Rows are points. A path goes straight from each point to the next, and from the last back to the first. The post is the endless flat space through its rows: a point in 2 columns, a line in 3, a plane in 4, and so on, so that a path can go around it. Count how often the path circles the post. Going back the other way cancels.

Post (1 x 2):
[[9 5]]
Path (31 x 2):
[[ 12  40]
 [-12  13]
 [-16  -3]
 [ 30 -42]
 [ 38 -33]
 [  5 -32]
 [-44  -2]
 [ -5  23]
 [ 26  28]
 [ 35  -1]
 [ 19 -38]
 [-25 -24]
 [-28  23]
 [  7  47]
 [ 28   8]
 [ 47 -13]
 [ 23 -52]
 [ 46  -4]
 [ 30  29]
 [ -4  43]
 [ 29  45]
 [ 48   7]
 [ 17 -15]
 [-20 -22]
 [ -8  10]
 [  5  22]
 [ 27  10]
 [ 51 -30]
 [  7 -13]
 [-15  -5]
 [-16  21]]
Times around: 3

Post (3 x 4):
[[-10 -29  -9  10]
 [ 18   9 -15 -42]
 [-13 -13 -12   8]]
Path (25 x 4):
[[ 26   5 -17 -16]
 [  4  -7  10   0]
 [-19 -26   9  -9]
 [-41 -34 -13  29]
 [  6 -19 -28   0]
 [ 42 -12  -7 -44]
 [ 11 -16   3 -20]
 [  2  25  -2 -41]
 [ 15 -30   9  10]
 [-13  -9 -21  22]
 [ 17  12 -25 -49]
 [ -8  -8 -12 -17]
 [-22 -26   4  25]
 [ 12   4  -7  -5]
 [ 12   1 -31 -18]
 [-10   2 -24 -23]
 [ -4 -39  -5 -29]
 [-22  13  -2  19]
 [  7  -9 -10   0]
 [ 28  25 -34 -60]
 [-14 -14 -32 -25]
 [-19  -2  -8 -18]
 [  3 -14  -2  -1]
 [ 29  -3  -9   5]
 [ -5 -27 -32   6]]
Times around: 2

Post (8 x 9):
[[  3  10  24   2  29   6   2  -3  19]
 [-12   5 -23 -13  10  12  10   8  -1]
 [  6  11   4  -5 -10 -27 -10  -5 -20]
 [ 16 -10  22  23 -36 -26 -27   2  10]
 [-11  -3  12  22  -2  11  17   5 -11]
 [-21  11 -46  -1  12  -5  16 -24 -10]
 [ 12 -19  18  -6 -15 -13 -26   4  -8]
 [ -3  -5  18 -14   2  19   7  -4  18]]
Path (31 x 9):
[[  0  -2 -34  25 -19  -1   1 -60  12]
 [  6   5   4   2  -4   9  -2   0  11]
 [ 14  22 -25 -18  34  -2  16  13  -4]
 [  6  31 -32 -36  12   1   6  -2  -8]
 [-14  13 -34  15   7  -7   4  -7 -18]
 [-13  -3  17  13 -14   8 -18  10  19]
 [-13 -13 -12  28  24 -16  -2   6  35]
 [ -7  -7 -17  11   5  -7   7   1 -21]
 [ 25 -13  23  27 -18  -2  -8   2  15]
 [ -3   5  20  22 -12  24  13  -8  42]
 [  1  20 -15 -17   7  -7 -18  -9  43]
 [ 10  17  22  19 -13 -20 -15  -6   0]
 [ -8  32 -54  15  14   0  16   6 -22]
 [ 30  -8  24 -29 -27   1 -32 -29  39]
 [ -6  34  -3   1  21 -10  -7 -15  14]
 [ -9  21 -37  21 -18 -31 -31 -26  -9]
 [  9 -12  -9 -18  37  11 -36  -9  17]
 [  0   8  -2  20 -20 -15   5  -9 -37]
 [ -2  19 -21  22 -45  -2 -11  -2  14]
 [ 11   7   6  -4 -17   1  -4  29 -43]
 [  1 -11  -9   0   1 -14   0 -39 -10]
 [  3  23   0  17  39 -26  14 -31  28]
 [ 14   3 -22  -3   2  10   0 -16  11]
 [  5  16  16 -12   6   4   3 -12 -22]
 [-13  14 -21 -21  22  10  -2   0   2]
 [-18   9 -19  -7 -18 -10   7 -13   3]
 [ -7  -6 -22 -31  48 -12  -5  27 -16]
 [-13  18 -13  -2 -44 -29  12 -20 -24]
 [-15  -4  14  -5 -15 -29 -18 -27  -1]
 [  0  -3   0 -16  16  -4   0  17  -9]
 [ 17  -9  26  22  -2 -13  14 -10  -7]]
Times around: 2
